Every row gives one point. The window is the flat piece filled in between its corners: a triangle in 3 columns, a solid with four corners in 4, and so on. A path goes straight from each point to the next, and from the last back to the first. After which points does the path pass through the window?
In the rows, zero is written as 128.

Window, 4 rows:
[[142  81 138 155]
 [113 127 142 151]
 [193 128  86 108]
 [110 176  88 168]]
Path:
(1): [ 64  77 134 169]
(2): [111 153  79 155]
(3): [171 155 134 143]
(4): [154 158 154 160]
(5): [132 104 118 138]
(6): [128 102 136 123]
(7): [114 147 132 191]
(8): [125 110 151 167]
Through the window after points: 2, 4, 6

Window (8 x 8):
[[163 117  97  90 158 151 119  88]
 [164 137 129 152 164  77 153 152]
 [ 75 174 125 141 144 105 114 109]
 [159 203 121 201  57 100 109 168]
 [100 134 162 176  94  97 142 127]
 [123 102 114 131 144 189  69 162]
 [136 146 124 102 118 187 132 139]
 [123 101  89 156 108 152 127 178]]
Path:
(1): [ 93 118 135 104  92 115 110 184]
(2): [140 166 119 196 141 135 132 126]
(3): [105 182 129 178 180 129 143 134]
(4): [113 133 129 126 105 113 115 125]
(5): [127 133 143  85 108  94  93 133]
(6): [133 160 123 172 131 152 139 132]
(7): [137 143 125 166 152 134 132 141]
(8): [187 112  91  80  46 150  85 140]
(9): [164 140 155 106 105 122 140 204]
(10): [116 133  62 226 157 102 122  92]
(11): [130 116 117 210 148 137 125 108]
(12): [118 139 123 119 103 109 118 171]
(13): [155 148 134 122  99 127 121 149]
(14): [124 165 103 165 134 159 131 136]
(15): [106 146 112 165 138 148 140 120]
(16): [107 187 134 144 110  80  98 135]
Through the window after points: 3, 9, 13, 15

Window (11 x 11):
[[127 107 113  94 138 158  85 140 127 121 112]
 [179 159  86 157 106  86  80 156 102  77 119]
 [121 113 106 159  98 116 117 133 152 101 145]
 [135 137 128 119 147 136  69  73 159 146 106]
 [177  76 132 139 125 152  54 104 133 152 111]
 [147 114 155  84 146 166 203  69 142 180 124]
 [118 119 135 138 191 154 186 103 128 191 129]
 [123 145 166 150 129 180 151  92 118 158  74]
 [118 153 136 119 105 108 140 157 107 157 209]
 [179 130 129 161 133 137  30 134 130  42 141]
 [148 140 162 154 123  71 105 171 130  84 109]]
Path:
(1): [151 127 137 126 130 146 176 104 163 160 136]
(2): [129 105 158  72 168 160 131  77  85 149 105]
(3): [128 123 141 139 131 100 152  58  70 124 129]
(4): [139 115 124 136 159 166 112 151 172 162 122]
(5): [152 133 116 136 111 122  74 182 169 189 115]
(6): [153  73 142 122 144 164  95  57  89  88 132]
(7): [120 108 159 108 132 132 150  92 111 152 128]
(8): [176 156 123 126 145 185 151 104 174 155  99]
(9): [163 126 132 143 132 140 106 135 161 180 125]
(10): [120  84 134 118 135 139 104  86  67  97 146]
(11): [120  87 131 108 108 119  82  84 113 107 123]
(12): [201 172 126 189 145 161 122 165 140 155 104]
(13): [150 128 110 114 134 178  65 146 146 127 125]
(14): [118  93 148 122 138  80 133 100  94  84 109]
(15): [128 126 140 126 143 122  95  89 130 128 133]
(16): [148 141 117 130 126 142  86 116 156 143 115]
Through the window after points: 1, 3, 5, 7, 9, 11, 13, 15
